Each row is a point. Each copy is the shape, with its points in the same order, turned, moved and blurred by noise. Say if it was mirrored as well.
In the rows, 128 means zero.

Shape (6 x 2):
[[137 153]
 [182 123]
 [127  67]
 [ 84 128]
 [160 167]
 [ 75  96]]
Copy 1:
[[134 159]
 [ 89 145]
 [140  82]
 [188 143]
 [109 185]
 [193 107]]
Copy 1 is: mirrored
Copy 2, 6 rows:
[[159 145]
 [108 168]
 [ 94  89]
 [168  87]
 [158 174]
 [148  65]]
Copy 2 is: mirrored

Shape (8 x 3):
[[137  75 146]
 [ 79 115 102]
 [121 124 164]
 [168 142 107]
 [118  86 176]
 [126  97  91]
 [195 162  53]
 [ 68  82 111]]
Copy 1, 8 rows:
[[123 176 166]
 [102 139  90]
 [ 88 127 166]
 [157  98 158]
 [ 87 167 177]
 [146 144 120]
 [206  69 139]
 [ 96 176  94]]
Copy 1 is: mirrored
Copy 2 (8 x 3):
[[ 69 139 132]
 [140 104  98]
 [101 115 164]
 [142 177 161]
 [ 66 110 149]
 [124 156 101]
 [179 223 149]
 [109  96  78]]
Copy 2 is: mirrored

Shape, 9 rows:
[[166 168 140 116]
 [125 176 209 136]
 [ 90 107 106 100]
 [114 144  96 122]
 [198 102 123 180]
 [193 143  89 136]
 [ 78 136 129 196]
 [ 67  79 150 135]
 [122 122  83 123]]
Copy 1, 9 rows:
[[ 96 169 118 135]
 [135 163  81  69]
 [100  75 104 161]
 [ 78 103 129 148]
 [159 160 180 165]
 [ 91 166 169 172]
 [134  78 162  81]
 [163  60  98 130]
 [ 87  98 140 163]]
Copy 1 is: only turned
Copy 2:
[[147 106 112 168]
 [158 191 110 194]
 [ 73 134 119 105]
 [113 115 139 116]
 [184  96  56 109]
 [154  63 103 127]
 [160 181 136  77]
 [ 89 192  91  85]
 [108 104 125  95]]
Copy 2 is: only turned
Copy 3:
[[152 152 144 199]
 [204 151  77 182]
 [102 112 120 121]
 [136 125 156 138]
 [126 238 152 157]
 [124 182 188 181]
 [188 156 130  80]
 [124 138  74  87]
 [113 136 162 126]]
Copy 3 is: mirrored
Copy 4 (9 x 4):
[[119 186 102 147]
 [167 184 145 200]
 [145 116 155  89]
 [144 135 107 108]
 [ 72 104  88 181]
 [ 85 145  74 126]
 [192  80 102 166]
 [162  83 181 135]
 [125 116 111  95]]
Copy 4 is: mirrored

Shape, 12 rows:
[[103 136 106 105 133 173 105 111]
 [165 145 205 185 129 119 146  54]
 [124 162  94 184 170 111 144 124]
 [146 121  96 135 185 118 105 145]
 [ 75 102  96 189 190 174  96  97]
 [120 155  99 169 165 107 104  66]
 [137 138 128 103 106 174 102 144]
 [192 134 163 131 108  77  67 122]
 [190 141 151  79  96  70 125 137]
 [145 108  94  96  96 152 174 107]
 [110 124 108 151  97  97 150 155]
 [112 137 172 112 123  94 117 120]]
Copy 1:
[[141 146 155 109 119  88 105 131]
 [181 156  79 163 206 143 183 105]
 [106 172  51  94 128 108 129 124]
 [ 60 161 107 125 125 116 119 140]
 [132 237 106 131 135  79  75 150]
 [122 187  95  84 182 105 132 134]
 [140 126 163 134  91 111 145 138]
 [100 138 145 135 164 179 205 155]
 [ 97  66 135 124 147 179 176 141]
 [150  70 113 131 128  95 106 166]
 [136 127  80 104  96 167 118 163]
 [138 132 134 121 148 184 128 111]]
Copy 1 is: mirrored
Copy 2:
[[124 142  80 151  82 151 120 139]
 [103 110 118  49 122  56 103  82]
 [ 80 127 140 165 121 130 148  60]
 [120 142 100 178 154 150 114  72]
 [103 198  62 192  89  91 147  67]
 [100 154 101 130  84 132 117  49]
 [110 137  88 143 121 155 103 167]
 [113 146 127  79 181 158  50  89]
 [155 103 142  74 172 181  80 121]
 [174 108 133 153  88 136 112 148]
 [135 160 167 140 135 143 156 126]
 [138 146 102  82 145 148 139 112]]
Copy 2 is: only turned
Copy 3 (12 x 8):
[[136 108 144  99  97 101  90 168]
 [227 163  86 101 161  96 186 126]
 [143  82  86 152 106 145 171 153]
 [140  89 115 174  89 107 114 113]
 [116  67 154 136  95  68 184 176]
 [143  92  80 140 143  87 152 167]
 [150 118 151  82 101 126  78 121]
 [181 128 106 138 184 112  93  57]
 [178 169  99 147 150 151  60  82]
 [111 186 107 105  80 136 100 141]
 [123 138 136 138 134 183 135 133]
 [188 141 144 150 156 129 103 145]]
Copy 3 is: only turned
Copy 4:
[[127 114  90 179 129  99 110 124]
 [134 188 138 144 156 150 137   7]
 [114 122  85 136 110 183 166 103]
 [ 82  96 108 137  85 144 122 108]
 [ 63 129  60 215 111 125 174  95]
 [103 127 111 188 127 200 139  84]
 [141 124  80 128 130  85  89 125]
 [ 86 171 152  90 152 153  70  92]
 [152 132 181  66 144 138  81 112]
 [155  75 112 134 170  92 127 105]
 [122 137 111 105 160 138 168 143]
 [139 169 155 127 137 117 135 109]]
Copy 4 is: mirrored
